Every row gives one point. Before rounding, the points of a table are all equally far from one centre. They may lie mostly on one side of it. Write the centre, to within rounding.
(in the rows, 128 means zero)

Points (7 x 3)
[[198 130 116]
 [109 178 126]
 [104 133  61]
 [ 98 172 102]
 [141  66 114]
 [102 161  76]
 [158 182  97]]
Centre: [137 126 111]

Points (7 x 4)
[[140  80 172 125]
 [164  81 140 101]
 [166  93 146 177]
 [192 168 119 169]
 [135 101 154 180]
 [176 136  96 169]
 [218 146 130 142]]
Centre: [154 140 146 130]

Points (15 x 8)
[[151  84  64 133  77  83 158 117]
 [118  76  69  84 128 116 113  96]
 [157 106  80 154 192  85 106 127]
 [177  86  82 122 166 131 101 147]
 [174 132 102  70 151 133 120 145]
 [219  98  84 127 104  75 126 132]
 [ 95 165 127  81 137  75 137 121]
 [144  47  74 110 105  82 146 123]
 [206  99 128 110 102 135 138 136]
 [173  67  82 116 124  63  99  76]
 [180 109  73  87 106 120 100  87]
 [131 137 149  76  92  86 151 167]
 [196 113  99 122 165 112 134 166]
 [194  92 133  83  88  75 137  92]
 [160 108 108 159 163  71 119  64]]
Centre: [143 113 118 124 120  87 114 127]

Points (13 x 9)
[[172 115 157 141 136 114 146 150  85]
 [161 143 154 169 140  58 128 126 114]
 [147 164 183 102 109 106  83 143 109]
 [121 126 147 112 189 100 101 207 146]
 [ 98  73 121 164 134  96 156 209 124]
 [162  76 203 131 100  82 116 164 102]
 [142 141 146 122 133  40  81 138 142]
 [184 137 140 152 156  90  97 134 137]
 [ 73 127 179 120 139 129  80 224 158]
 [170 172 201 146 122 111 151 186 173]
 [196 136 177 142 137  88 111 197 155]
 [133  94 161  71 152  86  88 173 161]
 [119 100 153 163 200 115 154 181 158]]
Centre: [115 118 164 145 117 107 121 163 153]

Points (15 x 12)
[[117 167 158 152 107 123  56 163 151 107  93 146]
 [150 135 106 163 101 124 107 178 157 179 102 172]
 [162 178 107 158 112 135 135 185 173 108  72 172]
 [144 218  93 162 106 100 110 151 145 114  78 160]
 [ 99 154 109 157  73 104 135 187 184 121  91 140]
 [134 145 150 148 113 112 118 213 137  84 119 165]
 [111 176 113 184 144 119 130 163 217 116 123 150]
 [145 181 120 197  84 100 112 148 189  80  90 175]
 [148 204 144 140 132  96 133 160 148  65  86 169]
 [183 139 103 209 129 124 110 164 187 128 109 147]
 [175 179 131 160  80  85 128 170 173 111  92 185]
 [184 144 131 164 125 108  77 138 203  83  91 143]
 [147 165 149 137 101  76 118 204 157 131 110 169]
 [133 157 121 204 145  79 136 196 170  85 110 173]
 [169 175 129 200 150 107 148 175 130  91  83 142]]
Centre: [132 139 121 157 126  98 123 132 150 113 106 152]

Points (24 x 18)
[[133  97 136 122  34 155 153 131  69 157 186 127 105 164  60  82 109 139]
 [138 131 120 167  36 158 135 149 106 179 171  99 104 160  76  92 121 137]
 [135  96 113 148  47 192 114 112  99 165 158 137 137 159 127  92 153 132]
 [131  99 121 147  41 150 151 119  66 175 184 136 133 146  78 109 100  76]
 [133 123 133 134  45 155 131 124  88 192 193  62 104 170  72  81 141 126]
 [106 166 151 166  68 128 118 110 100 149 194 139 163 155 100  72 146 152]
 [147 110 102  95  62 195 113 125  83 171 153 128 145 135  73  85 137  96]
 [106  95 145 135  20 164 133  91 116 118 171 103 132 127  73  90  97 151]
 [127 101 146 152  92 142 167  89  92 174 185 122 134 143  77  88  80 130]
 [144  90 129 112  30 169 157 112  63 112 185 117 129 175  92  82 126 144]
 [110 105 124 123  87 178 149 148  88 196 190 111 137 170  85  80 115 118]
 [140 112 130 127  87 149 138 132  96 176 200  86 180 160  67 100 127 135]
 [146  88 132 133  70 110 137 158 110 185 211 139 128 188  89  93 142  90]
 [138 105 125 150  37 153 156 125 124 130 186 124 120 186  72  73 117 145]
 [136 104 145 138  43 143 158 115 139  98 195  93 107 213  63 101 138 106]
 [146 143 122 124  90 132 165 119  56 182 168 112 135 144 106 118 104 136]
 [162 112 114 148  34 121 112  89 100 140 191 114  89 144  56 118 119 114]
 [135 128 136 146  24 141 158 121  97 194 187 101 145 135  97 123 138 109]
 [152 110 133 131  55 141 120 111  79 190 188 155 127 174  87  85 110 109]
 [153 128  88 157  59 167 137 116  99 122 174 100 106 157  83  94 125 157]
 [168  80 143 120  29 150 142 136  98 153 224 101 139 140 108 126 118 130]
 [109 111 124 134  74 141 132  84  93 138 199 123 130 189  70 129 114 131]
 [ 95 102 120 156  91 153 109 134  93 120 167 120 173 165  59  77 107 142]
 [127 112 159 136  57 125 156 108  98 180 228  95 160 153 101 112 161 127]]
Centre: [130 117 167 127  89 138 122 134 102 115 166 102 113 132 110  89 139  90]
